Each row is a point. The last column is the point's height on a tilted bowl or saddle (a function of degree 2), plus a little noise. Along how many of its main directions does it bend up, bend down or stay straight?

Points (10 x 3):
[[ 21  10 -17]
 [ 28 -53  60]
 [ 42   1 -15]
 [  0 -11  -3]
 [-57 -11  42]
 [ 10 -33  15]
 [ 28 -14  -1]
 [-60 -15  43]
 [ 51 -18  16]
 [-43  -9  29]]
Directions: 1 up, 0 down, 1 straight

Points (16 x 4):
[[-38  17   0 -46]
 [ -1 -18  -5  16]
 [  4  22 -28 -49]
 [ 21 -47 -20   7]
 [ 18   2  -9  -5]
 [ 56 -12 -35 -56]
 [ 60   0   3 -45]
 [-27 -39 -13  -3]
 [-25  -6  16  -5]
 [-18 -59   9  -1]
 [ 18  14 -11 -23]
 [ 31 -36   9  14]
 [ 45  18 -11 -57]
 [-52 -15 -19 -48]
 [-46 -32 -25 -39]
 [-12  -7  35  -3]]
Directions: 0 up, 3 down, 0 straight

Points (21 x 5):
[[-13  -5 -41 -13  36]
 [ 24 -28 -16  34  43]
 [ -6  40 -59  12  49]
 [ -8 -17 -14 -21  26]
 [-25  42 -29 -36  49]
 [ 10   7   6  44  25]
 [ 14   9  13  28  14]
 [-13 -13   1 -12  17]
 [ 17  29  33 -15   7]
 [ 10  39   5 -58  38]
 [-21 -46  -5 -25  53]
 [ 10  44 -10   5  14]
 [-45  -7 -23   7  41]
 [  4  60  13  -9  16]
 [-29  20  -6  17  16]
 [-27   3 -17 -10  24]
 [ -4  36  -4  23  12]
 [-12  20 -49 -29  48]
 [-13 -29 -42  -2  46]
 [ 13  18   6  37  19]
 [-26 -34  37 -11  40]]
Directions: 4 up, 0 down, 0 straight

Points, 41 rows:
[[ 15  11  -6   8 -12  18  16]
 [  5 -17 -12 -22 -13 -25  20]
 [-38 -14 -32  41 -10  -4  25]
 [ 18 -35 -27 -36  19   1  -5]
 [  6  -8  37  -8  -9   8  18]
 [-16   8  -5  -6   5  18  11]
 [ -5  11  -5   3  -4   8  17]
 [ 30 -19   6   3   1  23  12]
 [ -1 -16  32 -21   3   3  23]
 [ -2  -1  10  13   6  22  12]
 [ 10   3  -4 -21 -45   4  -4]
 [ -5  -5  10  20  -2  -2  12]
 [ 15   4  -6 -17 -25 -39  47]
 [-18   5  -1  -7  11   4   9]
 [-17  -1  23  26  16  18  16]
 [  1  17 -16  -5  -2 -21  42]
 [-10   8 -11   5   1   7  16]
 [ 33  12 -16 -13  50  -1 -60]
 [ -7  -5  20   9   6  -1  14]
 [ 19  13   5  -1 -32  34   6]
 [-11  19  12 -24  15   1  10]
 [-10   1  12 -23   3  13  12]
 [  4 -25   4 -12  30 -24   0]
 [ -7   8 -18  49  24  -4  -3]
 [-42 -21 -17  -6  24 -14   5]
 [-13 -17  -8  18 -17  11   6]
 [  1 -22 -12   5 -15 -10   1]
 [  8   9   7  -3   7  12   6]
 [ 19 -10  14  21  52  12 -24]
 [  2 -42  23 -12  13 -26  24]
 [-23 -12  13  18   7   2  15]
 [ 11   6  23 -12  13  -5  11]
 [  7   2   5 -14   9  -7   9]
 [ -6  17   8 -11 -10   7  22]
 [-26  -1  14   2  27 -25  17]
 [ -7 -25  14  13 -17 -18   4]
 [ 29 -22  39  13 -19 -13  -7]
 [ -1  11   1   0 -24  -1  20]
 [ 22 -22  14 -60   6  28   5]
 [-14 -31  -9   0 -17   5   0]
 [ 11   2   7   6  25  -1  -8]]
Directions: 2 up, 1 down, 3 straight
